Each row of a before or after table is a point. The points were changed in one or more steps. Then noise was added and the rows were shuffled. The steps act on columns, c1 being the first. Name the steps. A step turns or swaps two columns, mirrors them in a line or flattens them onto one, adds a multiple of one to another, or multiplies or shifts one. Angles are multiples of 10 degrees, from the lower column toward the higher: turns from -170 to 170, lines from 10 to 170 but not 90. Use the fewest steps. Two steps may share a column if one is a turn and the other turns, adds or multiplies; they go together, in the order done. Otherwise the lowest column goes first.
In the rows, 128 means zero.

Before:
[[149 148]
 [168  87]
 [138 101]
 [107 124]
 [ 54 155]
 [103 119]
 [ 65 113]
 [189 150]
 [176 140]
 [227 130]]
After:
[[129  20]
 [144  80]
 [ 87  90]
 [118 158]
 [153  62]
 [147 105]
 [ 94 112]
 [129 143]
 [156 207]
 [112 187]]
Steps: turn c1 and c2 by -90 degrees

Before (8 x 4):
[[114 141  81  51]
 [ 75  63 104 117]
 [101  51 187 132]
 [ 67 112 184  77]
 [ 75 143 182 137]
 [178 121  87 139]
 [155  83 150  81]
 [127 175 196 122]]
After (8 x 4):
[[200 145 125 150]
 [152  90 156  75]
 [187  96 108  89]
 [ 88 134 175 127]
 [186  97  66  90]
 [109  93  73  89]
 [ 74  98 111  91]
 [183 137  76 143]]
Steps: swap c1 and c3; flatten c2 and c4 onto the line at 50 degrees

Before:
[[132 130   7 110 163 155 170 142]
 [158 161 138 118 168  96 117 163]
 [172 139 105 123 110  83 189 144]
 [165 141 151  75 167  20 126 116]
 [168 121 124 125 165 156 245 113]
 [128  82 133 120 158 160 158 160]
 [124 114 120 137 146 159 116 122]
 [170  97 158  47 175 171 110 114]
 [ 86 140 132  73 123 122 111 146]]
After (9 x 8):
[[165 124 135 125 107  87 244 111]
 [128  85 121 121 123  85 159 159]
 [163 140 105  72  41 200 128 114]
 [123 115 133 139 126  89 116 124]
 [162 160 118 119  77 133 118 165]
 [ 87 138 122  77 128 137 112 144]
 [172 137 152 122 121 176 187 142]
 [170  99  97  47 108  64 109 114]
 [131 130 251 109 114  85 166 141]]
Steps: multiply c3 by -1; turn c5 and c6 by -150 degrees

Before (10 x 11):
[[ 91 115 112 141 145 157 148 140 105  81 155]
 [103 121  87  95 128  86 142 115 133 121 145]
 [145 174 161 142 146 120 140 130  74 150 119]
 [122 113 114 125 126 107 155 142 149 121 113]
 [165 114 157 105 158 124 163 159 113 156 148]
 [137 116 120 101 142 129 147 145  95  97 126]
 [188  98 125 113 141 168 135 134 170 157 149]
 [124 134 123 127 166 143 158  99 146 127  90]
 [164  95 173  93 129 152 167 123  96 157 110]
 [144 103 135 148 165 137 142 107 122 130 107]]
After (10 x 11):
[[147 125 126 174 123 192 123 145  96  94 123]
 [ 55 123 145 119 110 221 123 145 107  82  98]
 [ 77 124 123 183 142 149 128 115 128 118  82]
 [245 101 146 152 122 230 123 131 177 157 115]
 [205 125 163 180 107 186 128 158 115 156 139]
 [123 124 104 133 135 169 123 139 147 114 121]
 [159 110 119 115  82 199 120 105 117 133 147]
 [202 111 138 181 140 214 123 120  98 153 175]
 [120 141 100 148  86 202 135  96 146 127 145]
 [164 175 138 116 110 180 144 133  77 152 164]]
Steps: multiply c1 by 2; flatten c2 and c7 onto the line at 20 degrees; mirror c3 and c11 in the line at 30 degrees; turn c4 and c5 by -160 degrees; multiply c4 by 1.6; shift c6 by 60

Before:
[[122 114 131 198 164 125 141  73  95  85 104 149  37 106]
 [141 121  99 170  86 137  84  84 133 127 196  82 156 107]
 [150 175 107 105 107  81 146 103 167  56 125 160  70 145]
 [154  95 174  69 191 117 188  88  75 151 123 115  35 102]
 [175  60  58 166 208 171 149 170 141 147 107  37 157 225]
 [168  73  29 146 127  47  88  56 172 138 121 103 163 142]
 [184 119 157 101 157 126  66  81 158 122 118 160 195 140]
 [112 101 115 107 134 126  97 159  74 125 124 117  80 179]]
After (8 x 14):
[[ 80 121 147  96 119 125 187  81 118 129 133  88 193 161]
 [137 118 117 200 125 118 123  76 150 175 121 110  40  96]
 [ 97 119 167  74 164 113  66  90 156 116 144 139  32  76]
 [139 128 120 109 159 108 158 159  72 118 118 134  88  74]
 [106 131 136 160  52 135 177  83 151 122 123 169 161 134]
 [ 64 132  66 166 242 131 109 163  29 111  94 203 160 146]
 [ 79  81  56 150  73  49 163  56 120 116  92 147 161 170]
 [110 119 111 102  89 117 124 101 116 198 122  90  74 174]]
Steps: turn c1 and c12 by -170 degrees; flatten c2 and c6 onto the line at 60 degrees; flatten c3 and c11 onto the line at 30 degrees; add 0.7 times c8 to c5; turn c7 and c10 by 170 degrees; turn c9 and c14 by 90 degrees

Before:
[[129 105 185 114 129 103 119 120  91 126 152 140 167 104 107  91 167 104
  150 161]
 [116 144 129 136 149 121 152 107 162 153 117 129 125 104 132 163 119 179
  190 101]
 [133 192 119 132 121 114 153 159  57 112  86 127 133 109 143  99 154 124
   84 171]
 [ 91 130 114  70 113  91 135 115 103 124  88 166 114  72 110 109  84 129
  180 150]
 [120 118 171 103 113  52 166 114 176 167 119 140 126 153 164 149 135 130
   44 121]
 [201 151  86 142 110 160 146  82 121 156 205 132 157 115 198  76 121 171
  173 189]
 [149 109 155  88 119 148 180 177  60 115  64  71 168 170 156 112  85 101
  215  88]
 [122 125 124 151 139 125 110 112 145 206  74 110  98 126 103 175 157 126
  109 169]
 [115 166  66 148 123 123 182 107 138 164 111 152  93 139 104 112 157 154
  137 115]
 [217 110 139 107 124 103 150 194  67 143 171 193 118 121 125  86 106 148
  140 135]
 [183 192 113  59 153 120 144  91 151 146 106  94 100 144 146 156 188 148
   61  93]
 [168 131 147  89 119 116 162 141 154 150  97 136 157 115  76 146 132 107
  124 141]]
After (12 x 20):
[[129 124 124 153 120 154 114 110 103 203  72 109 119 128 103 180 126 125
  137 172]
 [115 140 129 135 141  65 158 108  87 149 118 126 127  98 133 151 102 183
   94  97]
 [112 116 167 107 144 254 155 119  83 166 122 136 127 153 166 149 125 132
  103 118]
 [198 154  84 140 133  54 136  86 132 158 206 130 134 119 196  81 150 168
  137 198]
 [128 107 185 109 126 140 123 122 163 125 150 139 144 105 113 113 180 106
   90 162]
 [182 189 118  65 140 123 150  85 105 153 110  94 125 142 145 182 164 148
  158  96]
 [135 195 122 137 136 107 142 154 204 111  82 127 129 108 144 116 163 121
  137 172]
 [110 162  61 151 150  87 173 104 113 165 103 153 116 141 106 127 163 154
  119 112]
 [154 108 157  93 140  63 161 180 195 115  65  74 143 164 157  97  95 101
  104  85]
 [166 127 146  84 140 135 143 147 106 153 102 131 137 117  75 154 124 109
  114 140]
 [211 108 137 110 136 149 133 187 190 141 173 188 127 123 122  77 132 150
  101 133]
 [ 92 133 109  67 129  98 125 116 151 122  86 164 120  69 105  92 104 123
   75 152]]
Steps: turn c6 and c19 by 120 degrees; add -1 times c2 to c6; flatten c5 and c7 onto the line at 60 degrees; multiply c9 by -1; multiply c13 by 0.4; turn c16 and c17 by -30 degrees

Before (11 x 32):
[[101 149  94 150 137  90 143  87 164 124 103 128 162 129 103 154 140 143
   92 144 130  95  95  86 106 117 122  78 118 122 176 112]
 [124  96 175 172 104 123 124 115 156 148 118 149 132 135  36 192 106 152
  144 172  81 143 124 150 125 121 131 121 124 152 146 134]
 [ 92 124 146  63 114  95 141 106 127 154 139  90 116  45 111 159 128 123
  113 140 126 123  89 111 127 132 120 110 107  74 146 143]
 [107 134 120 120 173 123 109  95 145 157 140 117  82 142  93 107 147 110
  108 110  94  94 118 167  78 105 148 153 163 103 138 125]
 [149 148 163 164  76 156 144 108 187 131 108 103 177  79 129 157 120 111
  176 118 194 144  92  92 108 172 111 110 127  96 131  98]
 [156 147 148  93  74 131  93  70  90  95 143 140 135  99  64 148 149 164
  111 126 108 138 148  75  94 119 125 141 144  90 115 137]
 [ 72 101 128 117 100  86 191 104 155 169 140 101 120  84 145 132  85 107
  105 103 131 105 159 157  98 115 115 129 125 179 129 145]
 [ 80 143 122 181 147 123  96 102  77 132 154 121 114 147 146 154 104 165
  103 118 108 185 134 136 109 118 134 110 156 106  90 142]
 [111  96  77 124 124  92 111  88 152 157 196 142  94 171 121 138 122 128
  132 131 144 119 182  99  94 102 137 146 176 135  55  76]
 [137 130 139 158  97 100 100 125 143  51 132 161  57 147 130 111 101  95
  103 178 130 116 148 117 164 109  61 144 111 150 125 100]
 [117 180  96 122 177 117 141 129 101 142 144 151 133  85  89  71 111  98
  134 140 127 161 113 106  86 171 154 131  83 131  72 109]]
After:
[[128 120 177 173 104 121 135 115 158 148 118 149 134 135  36 191 119 153
  146 173 183 147 126 149 124 121 112 157 122 153 144 134]
 [108 104 120 122 172 124 148  95 147 156 142 118  83 141  95 105 180 111
  108 108 153  92 116 167  79 103 141  85 162 104 139 127]
 [ 81 105 124 181 148 123 162 102  72 131 153 123 114 149 145 156  94 165
  103 117 137 184 135 135 106 118 132 167 158 106  92 143]
 [112 163  79 126 124  94 145  88 155 158 197 139  94 169 121 141 171 125
  131 131 140 118 185  99  92 102 134 117 174 132  55  77]
 [156  97 147  96  70 134 164  65  88  95 143 139 135  96  65 150 154 162
  110 126 132 137 147  75  91 120 126  96 145  89 113 137]
 [ 92 131 144  63 112  95 115 109 128 155 138  88 113  47 111 158  85 124
  113 140 128 119  91 116 127 132 117 145 107  75 146 145]
 [137 129 140 157  97 101 159 126 139  51 133 161  57 146 130 116 175  98
  105 177  99 121 149 119 162 110  65 139 110 150 126 101]
 [100 114  93 151 138  88 114  88 163 126 100 126 163 130 101 150   4 144
   89 144 111  93  92  86 108 118 129 161 119 122 177 111]
 [ 72 151 129 117 100  84  67 102 157 171 139 102 123  86 146 131 147 106
  105 103 138 103 161 158  98 114 107 169 127 179 129 146]
 [147 156 159 167  76 160 113 106 187 131 108 102 178  79 127 154  88 111
  178 118  65 145  93  93 108 168 134 151 127  96 132  98]
 [117  89  97 123 176 116 113 127 104 145 144 151 132  83  89  71 140 100
  136 138 105 161 111 106  88 172 162 142  83 130  72 110]]
Steps: turn c2 and c21 by -140 degrees; turn c21 and c27 by -20 degrees; multiply c7 by -1; multiply c28 by 2.5; turn c17 and c28 by -110 degrees

Before, 12 rows:
[[187 184 154 128  71 138 140 161  39 189 162 180 131 128 145 119 162 199
   95 112 167 121 127  95 176 104  73 132 115  57 139 188 186  96 155 146
  224  89 110 100  91 121 189 159 140 160 117  93]
 [137 116 189 118 172 148  63  97  33 214 140 123 172 121  80 115 180 148
   78 118 127 192 158 136 109 200 131  88 157  72  85 132 162 162 158 167
  168 160 156 150 164 102 160 112  74  83 102  95]
 [ 67 121 123 180 100  82  93 175  11  90 138  84 106 138 161 127 111  95
   76  41 140 148 102 147  71 147 120 206 144 162 175  79 131 129 153  84
  135 145  84  99  97 139 184 169 178 179 215 213]
 [119  72 207  75  74 136 175 141 139  91  67  69 160 223 108 183  83 127
  161  73 177 157 109 165 120 181 149 116 150 143 156 118 106 159  86 130
  117 156 182 121 177 160  59  65  87 164  83  95]
 [ 64 132 137 164 162  82  69  96 116 112 124  76 103 136 150  75 180 193
  150 171 106 134  89 110 132  71 161  99 176 102  46 155 153 113 167 163
  114 181 158  87 111 138 118  74 154 115 124 102]
 [174  57  85 176 144  84 118 134 131  82 142 173 200 215 129 166  85 203
  184 168 172 146  45 154  69 106  75 105  61  63 109 114  99  87 108 191
  147 154 104 117 152  93 190 104 163 136 177 183]
 [124  75  86  68 114 101  69 121 127 165 126 142 142 199  79 151  74 147
  158  49 171  99 103 155 109  97 123 209  81 157 105 114 213  95 134 153
  134  78 171 158  96 128  74  49 191 200 118 151]
 [ 80  55 158 141 104 117 150 153  52 213 141 116 207 121  66 141 134 119
  193 121  61 120 179 154 152 151 111 138 116 148  94 101 107 159 150 125
  227  78  78 101 124 112  87 177 107 113 132 103]
 [168  92 158 181 167  85 114 175 101 212  79  83  94 156 140 158 127 139
  145 150 146 204  60 162  90 141 123  85 163 148 167 157 137 108 173  99
  121 173 112 146 185  60  80 106 172 115 193 102]
 [124  68 163  73 121 118 151 136 144 145 133  81 127 140 154 138  93  69
  187 128 116 139 135 186 129 197 173 175 181 146  92 130 166 114 103 153
  155  96 117  39 171  54  79  90 167  96  89 129]
 [138  56 185 159 191 186 151 108  97 146 156 148 182 146 161 155 119  92
   72 155 107 166  43 138  55 130  59 124  69 172 166  61 208 126  48  99
  224 182 111 165 138 122 115 120 199 160  99 165]
 [102 154 134  65  77  78  78 111  61 139 112 109 200 226  86  97 192 147
   91 158 103 144 132 178 170 101 168 170 107  68 149 190 146  82 102  99
  157  94 186  80  82  73 130 138  80 101  94 201]]
After:
[[130  65 163  71 115 125 171 133 140 159 133  81 120 113 153 141  98  74
  177 130 110 132 133 182 129 163 171 185 175 145  98 133 193 113 100 120
  151  88 116  44 172  61  92  90 170  95  89  88]
 [109 154 136  67  75  73 122 121  59 115 115 108 194  30  89  91 199 142
   67 157 105 142 137 179 167 146 167 174 111  65 151 189  97  81 100 103
  157  87 168  82  88  84  74 129  76 105  98 179]
 [133  64 187 160 197 193  67 126 102 110 155 159 183 112 160 164 122  81
  125 154 105 163  42 150  59 199  54 119  77 168 162  69 123 121  43 100
  221 184 113 159 125 125  86 120 202 167  87 149]
 [172  51  93 178 149  97 185  97 131 144 149 168 198  35 125 161  85 204
  150 163 165 146  50 160  69 106  80  94  64  62 108 122 108  83 104 205
  148 151 112 125 153  90 127  97 167 136 180 210]
 [123  85  84  64 109 106 183  99 143 169 120 144 133  56  82 154  75 142
   91  47 158  97  99 155 115 215 125 211  79 160 109 113  95  96 136 120
  129  76 157 159  97 121  75  41 197 205 120 104]
 [ 75  55 160 142  97 115 173 156  57 167 141 114 204 141  66 139 133 115
  183 119  59 123 178 166 158 111 113 134 116 144 103  96 154 163 155  62
  217  78  91 105 127 110 128 175 110 111 134  80]
 [ 59 137 137 171 158  84 176  87 110 151 123  73 103 112 147  82 178 196
   80 164 101 144  88 106 128 165 161  94 174 100  45 150  65 113 172 156
  110 184 149  90 105 137 140  75 145 114 123 115]
 [189 191 150 127  76 138  97 155  38 179 166 183 138 124 140 120 151 201
  119 117 162 120 126  91 175 185  73 139 113  61 134 189 101  98 150  96
  227  96 112 104  86 117 190 161 138 159 122 148]
 [108  69 211  76  80 139 140 143 146 107  68  71 155  31 109 185  75 122
  190  68 177 162 111 162 113  97 143 118 150 144 156 125 179 162  87 148
  117 157 168 123 179 159 114  67  83 164  82  52]
 [ 64 124 118 177  97  84 102 208  11  69 140  92 103 115 168 128 112  97
   67  42 143 147 101 145  76 127 116 207 149 170 182  77 139 130 157 135
  136 144  99 106  93 147  89 165 174 180 217 231]
 [166  94 156 178 167  77 157 193 103 159  80  81  96  99 146 156 128 138
  121 157 151 197  56 160  90 135 128  81 168 151 163 154 143 102 168  52
  117 177 107 150 196  58 119 100 169 113 184  80]
 [129 118 193 118 169 150 111  79  33 216 140 118 163 128  85 107 184 146
   38 118 132 188 164 138 100 158 128  98 165  71  81 133 206 164 167  83
  167 155 144 146 165 107 170 111  73  73 106 132]]
Steps: mirror c7 and c19 in the line at 60 degrees; add -0.5 times c36 to c8; turn c10 and c36 by -50 degrees; multiply c14 by -1; swap c26 and c33; multiply c39 by 0.7; turn c43 and c48 by 50 degrees

Before (13 x 64):
[[141  99 123 103 118 119 135 140 145 109 141 129 131 104 173 143 110 118
  140 140 143 145 162 142 124 141 123 142 111 125 114 112 125 119 133 143
  130 111 122 131 122 150 139 145 138  96 115 131 105 161  81 111  88 133
  130 173 129 127 100 135 158 156 123 126]
 [ 95 107 124 100 144 128 132 137 123 110 134 141  94 115 162 149 139 112
   98 130 115 161 126 134 118 143 115 112 137 144  89 140 111 121 118 122
  136 126 122 158 124 141 139 116 113 128 168 130 143 143 164 135 120 129
  123 107 125 113 130 106 122 108 166 145]
 [113 127  95 131 101 141 124 116 121 146 162 115 137 113 106 101 122 127
  101 144 157 155 152 159 106 113  88 135  94 158 139 135 101 118 117 167
  151 130 129 153 121 125 128 132 127 112 133  89 123 126 153 117 110 122
  133 145 139 125 134 153 115 112 104 152]
 [131 116 148  74 122 149 121  99 144 125 153 106 122 113 166 133 111 153
  109 129 105 144 161 131 122 106  94  94 131  96 137  96 123 103 121 137
  133  79 159 110  93 163 158 118 114 110 133 137 140 151 124  85 131 117
  133 146 124 111 130 105 130 115 125 119]
 [129 116 118 144 121 152 122 119  93 105 117 124 114 137 133 113 110 135
  123 166 150 135 119 101 109 136 114 157 112 153  85 116 131 119 133 128
  110 130 135 121 145 106 144 129 140 100 149 160 155 128 158 120  77 113
  124 130 154 125 128 111 123 149 132 160]
 [121 127 116 137 131 132 109 135 157 115 117 124  88 133 187 107 138 108
  121 133 163 169 113 108  80 138 114 153 152 104  85 128 136 125 116 132
  124 138 105 116 121 143 124 145  70 127 106 115 137 112 123 121 141 118
  123  97 107 144 104  91 117 111 132 179]
 [133 141 142 129 168 128 150 110 103 139  96 113 132 119  86 116  94 134
  117 120 143 141 157 132 126 112 149 130 116 127 105 110 140 158 112 132
   96 118 115 128 123 131 153 133 141 100 115 124 110 108 145 106 107 127
  136 127 116 132 165 147  98 149 131 120]
 [144 141  98  94 123 132 145 169 132 140 152 168 135 127 131 152 106 137
  148 103 146 139 166 122 137 129 181 102 126 160 139 164 119 119 141 113
  135 118 128 126 130  74  92 144 116 101 164 134 139 104 169 143 117  93
  132 158 113 149 102 123 121 111 178 120]
 [120 136 177 127 140  84 145 142 122  94 166 145 132 141 152 110 106 151
  127 119 148 113 137 132 131 151 144 106 115  99 122 119 162 105 132 138
  127 142 171 158 117 108 165 145 148 124 103 107 121 123 138 127 134 137
  130 110 121 111 113 103 119 105 151  92]
 [125 125 103  82 131 145 107 135 152 149 161 107 104 122 121 156 145 112
   87 148 141 164 103 139 111 119 114 144 121 152  88  97 133 137  92 115
  116 146 150 150 155 140 130 152 109 152  98 118 119 114 159  98 145 153
  147 134 107 121 123 139 116 138 167 115]
 [105 125 154  93 128 117 128 148 129 117 176 134 112 132 173 124 121 119
  148 146 114 136 172 120 155 128 112  99 117 148 123 108 153 120 129 129
  119 134  96 131 106 115  97 112 123 135 115  88 198 138 113  73  83 121
  138 129 126  96 105 173 115 124 152 125]
 [120 126 141  73 129 108 138 148 123 115 141 144 109 121 147 140 136 123
  138 158 134 112 171 145 139 134 132 124  93 134 116  99 110 125 141 126
  129 100 163 136 116 129 148 113 109 111 102 141 127 100 130 136 103 131
  111 150 128 144 112 122 155 166 154 137]
 [154 143 151 137  96 101 139 143 140 113 138 106 117 120 131 129 113 137
  109 124 153 143 150 167 165 161 133  79 107  85 124 114 152 155 125 161
  136 100 110 105 115 114 122 142 116 124 112 107 110 104 111 155  87 139
  138 158 119 124 148  92 117 163 120 137]]
After:
[[123 124 103  82 129 144 108 136 152 150 161 108  54 124 122 156 144 126
   87 150 151 164 115 137 112 120 114 144 118 152  88  97 133 137  61 116
  114 116 152 151 160 140 131 153 109 152  97 116 118 112 160 145 146 154
  146 133 157 119 123 137 118 142 165 116]
 [102 126 154  94 129 116 126 149 129 118 175 136  81 131 176 127 120 143
  147 145 128 137 159 120 156 128 111 102 116 147 124 107 153 119  52 129
  119  88  96 131  92 116  99 112 121 134 113  90 199 134 115  98  82 122
  140 129 131  97 107 174 115 125 151 122]
 [122 125 117 137 132 132 107 139 157 118 116 124   8 135 185 107 138 107
  121 134 162 167 111 106  78 137 114 153 152 108  85 128 134 125 107 131
  126  91 104 117 129 145 126 143  68 128 106 114 137 114 126 136 140 117
  123  98 148 143 104  92 117 109 130 181]
 [116 128  95 131  99 140 126 115 119 143 163 117 158 115 107 100 122 103
  100 146 143 154 150 159 107 114  83 137  93 160 136 135 101 117 103 167
  152 131 127 153 113 122 125 131 125 112 132  88 121 127 152 131 111 120
  136 145 121 123 133 155 116 112 101 152]
 [143 142  98  96 124 131 143 171 134 137 152 171 149 128 129 155 105 109
  147 105 128 138 165 124 136 128 181 101 124 161 138 164 121 118 161 114
  137 105 127 128 118  73  91 143 117 105 163 133 138 104 171 125 115  98
  129 157 135 147 103 123 121 112 178 118]
 [122 125 139  77 131 109 137 147 123 118 141 144  71 121 145 141 133 126
  139 156 135 111 163 145 138 133 129 125  92 133 116 101 111 123 150 127
  128 123 165 136 102 129 149 113 112 110 103 141 128  97 131 119 103 131
  110 151 113 145 115 122 156 166 154 137]
 [130 117 116 146 120 154 123 118  94 107 118 123  87 138 132 114 108 105
  122 165 136 133 128 100 108 136 114 158 112 153  83 117 131 119 120 129
  109 114 135 122 146 103 143 130 138  99 148 156 155 128 157 120  76 113
  127 134 105 125 127 111 126 148 129 161]
 [ 94 107 124 100 144 128 132 137 124 112 132 141  27 114 161 149 139 150
   99 132 135 161 127 136 118 142 115 111 136 142  86 140 107 124 132 122
  135 135 121 157 125 142 138 115 114 127 167 131 139 145 165 141 119 130
  124 105 129 111 130 106 120 107 166 145]
 [119 136 179 125 141  83 147 142 124  95 166 145 141 142 152 109 111  98
  128 118 117 115 132 133 132 149 144 108 115  99 122 120 161 106 127 141
  128  98 170 158 116 109 166 146 148 128 102 107 121 122 139 126 133 134
  129 111 140 111 113 102 118 103 150  93]
 [142 101 122 104 120 121 133 139 146 111 141 130 135 103 172 142 108 119
  138 138 140 145 160 144 124 139 124 140 108 125 115 111 123 122 106 142
  132 100 121 130 110 152 139 144 137  98 116 130 108 163  84 115  87 130
  129 171 119 126 102 133 160 156 121 124]
 [154 144 151 139  93 104 140 146 139 113 138 105  96 123 134 129 112 102
  107 123 133 145 145 167 164 163 132  79 103  85 124 115 153 156 163 162
  139 188 110 102 110 117 120 143 115 126 111 108 111 105 112 143  86 141
  139 157 120 123 149  91 118 166 119 139]
 [131 140 143 130 168 127 153 108 103 139  94 115 138 118  86 116  94 114
  115 119 131 138 153 131 128 109 149 128 114 129 101 112 139 159  86 133
   99 200 115 129 113 132 152 134 140 102 113 124 110 109 146 132 105 127
  138 127 134 132 165 146 100 147 131 119]
 [130 116 149  77 123 151 120  97 143 125 152 104 111 111 164 130 110 135
  108 128  94 145 148 127 120 106  95  92 134  94 135  95 122 102  63 137
  133 174 157 110  87 161 156 117 113 111 132 137 141 153 125 114 130 118
  134 145 106 112 128 108 131 115 123 119]]
Steps: multiply c13 by 3; mirror c18 and c21 in the line at 120 degrees; turn c23 and c41 by -20 degrees; turn c35 and c52 by -60 degrees; multiply c35 by 1.6; turn c38 and c57 by 150 degrees; add 1.5 times c59 to c38
